Each row of a before or after table is a point. The points were changed in one or more steps. Then noise was added and the rows were shuffled. The steps act on how far a point lies along the listed directions, d1 being the first. Write out the steps. A step turns or swaps two directions, mirrors them in a line or flattens them onto one, adds a multiple of one to another, or multiplies one. Angles are multiples of 10 degrees, from the lower direction toward the higher: turns from -170 to 170, lines from 10 to 170 but not 90. Use the fewest steps. Two steps may share a direction if one is a turn and the other turns, adds or multiplies; they go together, in the order done. Otherwise the lowest direction goes first.

Directions:
(1): [-30  25 -31]
(2): [-37 -33   9]
Before (11 x 3):
[[-30 -49  16]
 [-55  49 -26]
 [ -7 -27   9]
 [ 19  60 -25]
 [  8 -12  14]
 [ -8 -56   6]
 [  1 -24  27]
 [ 49   1  10]
 [ 52   8  23]
 [-43 -37   6]
 [ 43   5  -2]]
After, 11 rows:
[[ 11 -10  12]
 [ 25 -26  -1]
 [-21  22 -14]
 [ 16  -9  24]
 [-51  49 -28]
 [ 26 -23  15]
 [ 10 -13   4]
 [ -1   1  -5]
 [ 21 -17  30]
 [ 16 -18   4]
 [ 11  -9   6]]
Steps: multiply d2 by 0

Directions:
(1): [ 14  41  -5  -3  28 -49]
(2): [-14  32  -4 -57  -8  22]
(3): [-30 -11  35 -12 -33 -40]
(4): [  9  37 -13  28 -51   5]
Before (14 x 6):
[[ 16  -2  -4  31  10 -21]
 [ -2 -17   1  -2  25   7]
 [ -1 -25   5  -7  27   0]
 [ 13   0 -17   1  15  24]
 [ 10  -5  11   4  14 -25]
 [ 20   8 -17  22  17   4]
 [ 10  10  -1  28   3 -11]
 [  3  -4  -6  23   8 -22]
 [ -5 -23  14  -7   6  -1]
 [ 12  -3 -10  14  13   5]
 [ -4 -11  11  -8  15   7]
 [ 10  -1  -9  12   8  11]
 [ -2 -26   8 -14  11  -5]
 [ 10  14 -11  -3  10  13]]
After, 14 rows:
[[ -9 -14  15 -29   7 -21]
 [ 12  26  -9  14  10  -4]
 [ -4  14  16 -31   4 -26]
 [ 19  29 -14   1  20 -15]
 [ 28  11 -33   9  27  47]
 [ 30  17 -33  10  35  24]
 [ -1  19  -8  -5  10 -25]
 [ 44  29 -49  18  47  41]
 [ 30  11 -30  18  31  27]
 [  1  -1  -2 -27  36   1]
 [ 43   9 -50  18  49  59]
 [  7   4 -13 -13  39  14]
 [-12 -13  23 -17   2 -24]
 [ -3  -4   9 -14  18   5]]
Steps: add -0.7 times d4 to d1; turn d1 and d2 by 70 degrees; multiply d3 by 3

Directions:
(1): [ 27 -14 -11  31  21  -1 -24  10 -49  21  10]
(2): [ 21 -57  25  22  -8  -6  23   5  23  -1   3]
(3): [-18   3  20  -3  33   1  -6  18  11 -10  60]
(4): [-26 -39   5 -49   3  -7   2 -13 -30  17   1]
(5): [ 15   2  24 -13  49 -26 -15  -1   8 -19 -37]
Before:
[[ -9  12 -23 -16 -33  21   9 -16 -15  34  20]
 [ 10   2   5  -8   7 -16  10  -2  32 -27 -42]
 [  7 -59  19 -14  16   7  -3  -8 -35  21  -4]
 [  5  -6 -27 -10   4   3 -20   0 -47  32  27]
 [-18 -13  17   2  20   1   4   4   6  -5   5]
 [-11  27 -32 -39  -3  11 -18 -14  -9   1 -43]
 [ -6 -50  58 -42  26 -29  22 -13  59 -34 -10]
 [  1 -18  16 -35  52 -25 -25  16 -60  21   6]
 [-28 -12 -21 -18 -36  13 -13  -1 -42  41  38]]
After, 9 rows:
[[-28 -13 -23 -21 -38  12  -8  -7 -34  38  34]
 [  3 -49  10 -14  20   5  -9  -9 -45  26  -5]
 [  1   0 -22 -22   0   2 -19  -2 -43  29  27]
 [ 14  -2   7  -4   7 -19   9  -3  30 -27 -47]
 [-17 -13  15   3  18  -3   2   5   6  -5   4]
 [ -9   8 -22 -22 -35  15  12 -16 -11  32  19]
 [ -2 -11  15 -40  52 -24 -19  16 -55  19   3]
 [  0 -51  50 -33  33 -28   9  -8  40 -27  -6]
 [ -9  13 -19 -39  -8  11  -9 -14   9  -3 -43]]
Steps: turn d1 and d2 by -20 degrees; multiply d2 by 0.7

Directions:
(1): [-29 -13  17   4  25   1   6  39  27  57  15 -26  31  -9  12  18 -10  16]
(2): [-29  12 -44 -36 -19  35  29  19 -10 -19 -28 -14  21  -5   5   3 -37  -5]
(3): [ 17 -13   7 -22  52 -22   6   0  25 -41 -29   7   6   9  43  26  -7   8]
(4): [-19  28  -6 -20  29  27  -2  -7  15   7   1  43  23 -28   7 -31  49 -12]
(5): [ 24  37  16  20   9  27  27   1  -3  -1  14  12  15  11 -17  60  -1 -40]
(6): [ 22   1 -18 -26  -3  12  -3  21  32  22  -2  41 -15  52 -31   2  -4  34]
Before:
[[  2  12  15 -15  55  13   4  11  19  -3   5  19  31 -21  28  26  25 -16]
 [  4 -17  -5 -18  -1  -5  -5  -1   6 -13 -21  13 -20  12  -4 -11  -9   6]
 [ -9 -16   3 -14  19  -7   5  10   5   2   1  -9  17  -7   7  -3  -1  19]
 [ -8  20  16  28  11  10  13   5 -12  12  13 -11  20 -19  -9  30   5 -39]
 [  8  -4  23  44 -19 -13 -12 -13 -28  24  29 -17 -10  -2 -24  22   6 -16]
 [ -9 -15 -20 -16 -15  -6 -16  -2  -5   0  -6  14 -14  -3  -8 -34   6  17]
 [ -3  17   9  25  -1  12  17   2 -23  -4  11  -8  16   1  -4  37  -3 -20]
 [  3  11  -2 -25  35   7  12  20  26  19  11  17  24  -1   4  14  13   5]]
After (8 x 18):
[[ 25  23 -21 -42  22  21   8  11  30   6   2  59   7  26 -19   3  24  10]
 [-10 -15  21  17  34 -32  -1 -12 -17 -39  -8 -22  14 -26  47  11   6  -7]
 [  8  -4  -4  -8 -14  19   5  21  16  30   0  20 -15  35 -38  14 -17   8]
 [  4  29  -1 -16  31  25  16  -6 -10 -36  -6  18  27 -31  23  22  19 -44]
 [ -3 -30   5  12  -1 -45 -22 -38 -41 -46 -17 -32 -18 -29  33 -14   0  -8]
 [-19  -8  20  15  42 -36  -4 -27 -24 -50 -20 -30  18 -62  54 -11  17 -34]
 [  3  10   9   3   3  10   5  -8 -11   2  16  10  14 -10 -20   0  18  -8]
 [-11  -7 -22 -13 -30  14  -6  22   0  32   7  12  -8  15 -35 -10 -10  19]]
Steps: turn d1 and d2 by -110 degrees; turn d2 and d4 by -50 degrees; swap d3 and d5; multiply d6 by 3
